Each row of a before or after table is a point. The points were changed in one or more steps. Then noise was added and the rows were shuffled. The steps act on columns, c1 being the first. Name the steps. A step turns or swaps two columns, mirrors them in a line or flattens them onto one, adds a multiple of one to another, or multiplies or shifts one. Angles are multiples of 10 degrees, from the lower column toward the higher: turns from -170 to 170, lines from 10 to 170 but not 90. Use the fewest steps. Two steps may share a column if one is a turn and the other turns, adds or multiplies; they go together, in the order done. Otherwise the lowest column goes first.
In the rows, 100 means zero.

Before (10 x 2):
[[110, 155],
[50, 100],
[126, 61],
[50, 95],
[111, 144],
[47, 66],
[89, 96],
[158, 138],
[22, 56],
[49, 103]]
After (10 x 2):
[[101, 50],
[94, 49],
[102, 50],
[61, 126],
[65, 48],
[96, 88],
[56, 21],
[156, 112],
[142, 112],
[137, 159]]
Steps: swap c1 and c2

Before (11 x 6):
[[35, 142, 115, 80, 98, 104],
[137, 117, 84, 108, 84, 31],
[59, 23, 93, 136, 99, 128],
[60, 39, 70, 142, 131, 80],
[49, 84, 89, 118, 123, 57],
[85, 141, 114, 132, 116, 124],
[41, 92, 99, 141, 44, 140],
[163, 96, 45, 5, 83, 47],
[54, 141, 59, 107, 78, 151],
[178, 78, 103, 59, 78, 52],
[135, 105, 90, 74, 108, 64]]
After (11 x 6):
[[160, 96, 44, 182, 84, 171],
[53, 139, 56, 103, 80, 44],
[58, 41, 70, 58, 131, 111],
[61, 27, 92, 69, 102, 68],
[39, 91, 99, 67, 43, 48],
[51, 87, 91, 73, 126, 140],
[85, 141, 113, 73, 115, 71],
[179, 79, 101, 130, 78, 155],
[135, 104, 91, 119, 107, 141],
[36, 143, 116, 121, 96, 97],
[138, 118, 86, 85, 83, 165]]
Steps: turn c4 and c6 by -170 degrees

Before (8 x 11):
[[159, 84, 153, 138, 124, 74, 61, 118, 168, 122, 73],
[85, 115, 91, 154, 151, 100, 57, 119, 177, 74, 156],
[100, 22, 162, 125, 42, 80, 64, 66, 87, 152, 101],
[165, 29, 162, 170, 85, 117, 62, 91, 88, 80, 63],
[88, 109, 73, 151, 102, 50, 80, 47, 71, 125, 125],
[93, 117, 85, 149, 59, 109, 112, 106, 106, 186, 109],
[132, 109, 141, 80, 80, 148, 16, 120, 110, 102, 88],
[88, 69, 85, 123, 128, 146, 104, 111, 180, 79, 98]]
After (8 x 11):
[[101, 22, 161, 122, 174, 78, 61, 68, 85, 124, 90],
[165, 25, 163, 179, 90, 121, 67, 88, 88, 127, 111],
[96, 116, 83, 143, 195, 103, 113, 104, 106, 93, 72],
[87, 71, 84, 124, 66, 145, 101, 108, 184, 89, 93],
[160, 86, 155, 146, 105, 72, 60, 120, 172, 68, 108],
[87, 116, 92, 134, 53, 101, 56, 122, 175, 65, 29],
[134, 111, 141, 83, 112, 149, 22, 119, 111, 118, 119],
[89, 108, 71, 137, 120, 51, 80, 46, 69, 87, 62]]
Steps: mirror c4 and c11 in the line at 170 degrees; turn c5 and c10 by -120 degrees

Before (11 x 20):
[[97, 84, 163, 108, 151, 140, 92, 75, 123, 86, 94, 52, 101, 121, 152, 20, 104, 105, 123, 28],
[54, 81, 184, 118, 84, 122, 140, 55, 128, 120, 109, 43, 112, 125, 100, 60, 53, 115, 118, 5],
[76, 132, 59, 89, 115, 53, 138, 115, 86, 68, 62, 159, 70, 115, 122, 42, 114, 50, 108, 138],
[39, 36, 151, 85, 93, 147, 105, 94, 142, 90, 112, 74, 134, 101, 133, 54, 87, 105, 133, 86],
[102, 142, 46, 81, 141, 80, 168, 119, 115, 108, 62, 130, 83, 65, 89, 77, 174, 80, 111, 151],
[75, 123, 58, 89, 104, 120, 132, 105, 86, 57, 55, 115, 42, 67, 92, 74, 166, 14, 81, 135],
[80, 92, 83, 71, 156, 103, 147, 122, 118, 64, 97, 149, 58, 106, 29, 55, 138, 40, 122, 132],
[120, 76, 156, 117, 94, 157, 56, 55, 93, 109, 112, 99, 43, 99, 120, 87, 95, 83, 179, 131],
[96, 77, 169, 82, 107, 124, 52, 64, 136, 117, 99, 62, 9, 103, 135, 57, 83, 115, 93, 135],
[91, 87, 156, 120, 93, 135, 118, 70, 177, 71, 157, 82, 121, 140, 138, 78, 90, 105, 95, 35],
[44, 149, 67, 116, 152, 121, 169, 102, 91, 47, 90, 119, 55, 97, 91, 57, 136, 80, 114, 172]]
After (11 x 20):
[[39, 37, 153, 85, 111, 148, 105, 94, 141, 89, 107, 106, 133, 100, 135, 55, 91, 73, 134, 85],
[98, 77, 169, 83, 98, 124, 53, 61, 135, 118, 89, 114, 8, 104, 136, 57, 65, 61, 93, 132],
[77, 132, 58, 88, 62, 54, 139, 116, 87, 70, 86, 52, 69, 114, 121, 41, 94, 157, 108, 135],
[47, 150, 68, 116, 90, 122, 170, 101, 92, 47, 46, 81, 55, 98, 90, 57, 100, 119, 112, 170],
[52, 81, 184, 117, 108, 122, 141, 53, 128, 117, 118, 115, 111, 124, 101, 58, 99, 41, 116, 6],
[74, 123, 56, 90, 54, 119, 132, 105, 88, 60, 96, 13, 43, 67, 91, 76, 147, 113, 79, 134],
[98, 84, 163, 108, 94, 142, 91, 74, 125, 86, 50, 103, 103, 121, 152, 19, 142, 51, 124, 29],
[92, 85, 156, 119, 158, 136, 120, 71, 179, 72, 108, 104, 121, 141, 138, 78, 123, 82, 95, 34],
[120, 75, 155, 116, 112, 158, 58, 53, 94, 110, 106, 81, 42, 99, 117, 90, 79, 98, 179, 133],
[102, 142, 47, 81, 64, 80, 170, 116, 115, 108, 59, 80, 82, 65, 89, 76, 149, 131, 112, 153],
[80, 91, 83, 71, 98, 106, 144, 125, 118, 64, 44, 41, 57, 103, 29, 53, 122, 150, 120, 132]]
Steps: turn c5 and c11 by -90 degrees; swap c12 and c18; add -0.5 times c20 to c17

Before (10 x 48):
[[76, 78, 58, 18, 96, 131, 98, 74, 68, 87, 92, 117, 33, 101, 145, 133, 87, 82, 67, 56, 75, 132, 97, 79, 52, 41, 34, 124, 112, 93, 154, 131, 102, 106, 132, 148, 84, 122, 94, 83, 90, 129, 175, 134, 121, 149, 72, 97],
[75, 110, 102, 38, 98, 93, 112, 100, 90, 98, 72, 97, 124, 98, 153, 84, 126, 62, 63, 78, 100, 61, 80, 122, 133, 54, 48, 111, 119, 72, 71, 124, 101, 71, 137, 83, 49, 134, 86, 113, 115, 56, 139, 109, 112, 157, 74, 86],
[86, 106, 167, 78, 121, 70, 153, 101, 104, 145, 73, 164, 135, 50, 58, 99, 103, 76, 83, 147, 81, 125, 67, 129, 45, 68, 75, 61, 94, 86, 84, 98, 195, 100, 45, 102, 92, 109, 86, 167, 91, 26, 117, 61, 83, 112, 112, 133],
[180, 94, 167, 99, 143, 113, 81, 61, 130, 75, 80, 135, 27, 145, 120, 130, 94, 101, 131, 89, 87, 54, 107, 129, 123, 76, 140, 108, 152, 90, 98, 135, 106, 75, 109, 89, 107, 89, 158, 113, 101, 135, 82, 73, 62, 93, 109, 109],
[102, 113, 91, 104, 62, 166, 104, 110, 115, 112, 121, 126, 61, 153, 143, 107, 48, 110, 34, 86, 119, 108, 124, 33, 62, 119, 108, 24, 82, 121, 67, 103, 91, 140, 65, 163, 145, 102, 130, 138, 84, 107, 62, 141, 102, 134, 82, 94],
[116, 37, 70, 91, 118, 120, 67, 151, 61, 164, 117, 168, 105, 108, 145, 52, 76, 97, 36, 154, 106, 114, 64, 45, 125, 79, 93, 102, 61, 131, 158, 42, 180, 71, 34, 98, 76, 132, 73, 113, 142, 98, 83, 73, 81, 128, 134, 75],
[122, 98, 128, 92, 74, 157, 148, 146, 165, 106, 137, 176, 91, 46, 99, 142, 125, 103, 103, 110, 85, 48, 121, 126, 62, 134, 89, 127, 124, 88, 100, 98, 121, 74, 78, 93, 133, 67, 79, 72, 92, 66, 130, 99, 156, 133, 68, 118],
[176, 111, 71, 60, 105, 138, 74, 53, 67, 155, 58, 79, 58, 115, 134, 124, 66, 132, 101, 55, 76, 124, 101, 50, 106, 67, 115, 108, 100, 114, 101, 125, 171, 50, 93, 149, 119, 98, 89, 116, 43, 118, 67, 151, 137, 84, 130, 59],
[144, 51, 86, 76, 95, 98, 83, 61, 131, 103, 118, 97, 66, 114, 47, 89, 44, 28, 104, 79, 119, 142, 135, 97, 115, 87, 101, 27, 93, 81, 89, 131, 97, 144, 33, 153, 83, 82, 106, 129, 28, 119, 101, 119, 147, 65, 115, 89],
[96, 117, 127, 89, 112, 114, 96, 142, 73, 96, 123, 128, 115, 74, 46, 77, 140, 115, 121, 141, 165, 133, 63, 46, 110, 77, 60, 100, 69, 73, 67, 142, 141, 65, 36, 173, 78, 124, 67, 81, 115, 38, 164, 88, 67, 149, 69, 79]]
After (10 x 48):
[[145, 51, 86, 76, 98, 98, 80, 72, 131, 104, 118, 96, 66, 115, 46, 89, 44, 28, 106, 79, 119, 107, 133, 97, 113, 85, 101, 26, 93, 82, 110, 129, 96, 143, 32, 153, 82, 83, 142, 131, 28, 118, 102, 119, 149, 66, 114, 89],
[182, 95, 167, 98, 143, 111, 89, 72, 131, 76, 81, 133, 27, 145, 119, 132, 92, 101, 131, 89, 87, 157, 108, 130, 121, 76, 138, 108, 152, 91, 114, 135, 107, 75, 111, 93, 104, 89, 55, 112, 100, 135, 82, 71, 62, 93, 109, 110],
[87, 106, 168, 78, 122, 69, 112, 110, 106, 146, 73, 162, 136, 49, 58, 98, 102, 76, 84, 146, 79, 86, 66, 131, 44, 68, 75, 60, 95, 86, 48, 99, 196, 98, 47, 103, 90, 110, 125, 166, 91, 23, 118, 61, 82, 111, 111, 133],
[76, 77, 58, 18, 94, 132, 146, 85, 68, 87, 91, 118, 34, 100, 144, 132, 88, 82, 67, 56, 75, 93, 97, 80, 52, 42, 32, 123, 113, 91, 129, 128, 103, 104, 130, 149, 83, 122, 132, 82, 91, 130, 175, 135, 121, 150, 71, 97],
[102, 114, 90, 104, 62, 166, 71, 119, 115, 112, 121, 127, 61, 154, 142, 107, 48, 111, 35, 87, 118, 132, 125, 32, 63, 120, 109, 24, 83, 123, 80, 103, 92, 141, 65, 163, 144, 102, 108, 137, 83, 106, 60, 141, 102, 134, 83, 94],
[116, 35, 69, 90, 118, 118, 135, 161, 61, 162, 118, 167, 106, 109, 145, 51, 76, 97, 35, 155, 107, 72, 64, 45, 125, 79, 92, 103, 61, 132, 158, 42, 180, 72, 33, 99, 76, 132, 113, 115, 140, 99, 82, 73, 80, 128, 135, 75],
[123, 98, 128, 92, 76, 157, 125, 156, 165, 104, 136, 175, 91, 46, 99, 143, 126, 103, 104, 110, 87, 79, 121, 126, 62, 136, 87, 127, 123, 89, 59, 100, 120, 74, 79, 94, 131, 69, 48, 72, 92, 66, 130, 100, 155, 133, 69, 117],
[175, 111, 72, 60, 105, 137, 88, 63, 66, 154, 59, 77, 58, 114, 134, 124, 67, 133, 101, 56, 76, 91, 101, 51, 105, 65, 114, 108, 100, 115, 124, 124, 172, 50, 93, 148, 118, 97, 124, 115, 43, 117, 66, 152, 139, 85, 130, 58],
[96, 117, 128, 86, 111, 115, 70, 152, 73, 97, 124, 128, 116, 74, 47, 76, 141, 114, 122, 141, 166, 67, 63, 43, 110, 78, 60, 100, 69, 72, 86, 142, 141, 65, 36, 173, 80, 125, 133, 81, 114, 38, 165, 88, 66, 147, 67, 79],
[77, 111, 102, 37, 100, 92, 80, 111, 89, 99, 74, 96, 124, 99, 153, 84, 126, 62, 62, 80, 99, 87, 81, 121, 132, 54, 47, 111, 118, 75, 74, 125, 102, 71, 137, 83, 49, 133, 59, 112, 115, 57, 138, 111, 111, 157, 75, 86]]
Steps: turn c7 and c31 by -60 degrees; shift c8 by 10; swap c22 and c39
